Rows are points. The points of each table are mixes of a few directions, plus a little noise. Count the directions of each table, and those that both share. Where both have some left over, give the other angles between the two spaces (their principal angles), to ten degrees, smallest first.

First, 5 rows:
-222; -373; -215
166; 34; 234
-5; 83; -29
76; 72; 87
-21; 183; -83
Second:
-123; 196; 119
181; -283; -180
-117; 192; 121
-72; 114; 69
136; -221; -139
Directions: first 2, second 1, shared 0; angles 50

First (8 x 6):
-128; -39; -87; -2; 107; 65
51; 15; 35; 2; -41; -25
-154; -48; -107; -3; 127; 80
-126; -38; -88; -2; 102; 65
66; 21; 47; 1; -54; -33
-141; -42; -99; -4; 115; 73
-179; -55; -126; -3; 149; 91
612; 189; 428; 13; -506; -313
Second (6 x 6):
-130; -23; 8; -152; -120; -106
75; 84; -45; 95; 143; 49
60; 117; -58; 82; 162; 34
146; 318; -159; 199; 421; 75
-120; -209; 98; -161; -292; -68
-26; -290; 151; -66; -303; 22
Directions: first 1, second 2, shared 0; angles 70

First:
38; 36; 176; -20; 136; -39; 85; -77; -7
-180; 82; -223; -27; 16; -265; 121; -131; -229
48; -138; 77; 144; 37; 191; -275; 108; 194
114; -86; 98; -17; -123; 248; 83; 76; 89
187; 109; 122; -132; -71; 56; -131; 149; 191
161; 27; 272; -59; 62; 106; 36; 30; 125
-374; -35; -521; 110; -55; -290; 74; -160; -359
Second (7 x 9):
0; 0; 9; 2; 10; -1; 2; -4; -1
1; 41; -458; -136; -498; 79; -86; 246; 21
0; 6; -67; -21; -72; 11; -12; 37; 3
1; -5; 47; 14; 52; -9; 9; -25; -2
1; 12; -133; -39; -143; 22; -25; 72; 6
0; 1; -18; -5; -19; 3; -3; 10; 1
-3; -54; 619; 182; 673; -106; 116; -333; -28
Directions: first 4, second 1, shared 1

First (8 x 12):
57; 37; -166; -92; 119; 122; 128; 181; 57; -56; -63; 22
-108; -77; 301; 174; -239; -249; -243; -343; -108; 115; 127; -44
-48; -28; 140; 88; -96; -117; -117; -158; -52; 50; 58; -34
46; 32; -105; -60; 84; 85; 68; 115; 38; -33; -43; 12
-123; -66; 323; 191; -244; -274; -254; -363; -117; 120; 137; -52
-49; -18; 126; 76; -88; -104; -95; -137; -44; 50; 60; -22
144; 93; -398; -226; 292; 337; 311; 436; 147; -139; -157; 63
83; 44; -237; -140; 187; 204; 190; 283; 88; -90; -101; 42
Second, 11 rows:
48; -118; -64; 44; -95; -39; 111; 98; -34; 24; 51; -117
-250; 211; 210; 49; 187; -2; -126; -175; -34; -114; 21; 284
173; -27; -57; -73; -89; 35; -106; -115; 82; 90; -94; -96
38; -8; -35; -99; 41; 7; -20; 173; 19; 36; -10; -55
165; 145; -227; -183; 180; 275; 41; 4; 176; -70; -215; 95
149; 167; -92; -187; 128; 197; -150; -134; 172; 0; -213; 90
232; -466; -133; 245; -538; -220; 237; -18; -113; 167; 155; -464
-429; 101; 350; 66; 189; -222; -95; 224; -194; -58; 234; 179
-58; -41; -113; 169; 5; 66; 301; -16; -49; -150; 51; 68
96; -172; -53; 3; -157; -93; 47; 152; -35; 100; 57; -211
-163; 204; 206; -32; 152; -5; -237; -189; 14; -36; -27; 219
Directions: first 1, second 4, shared 1
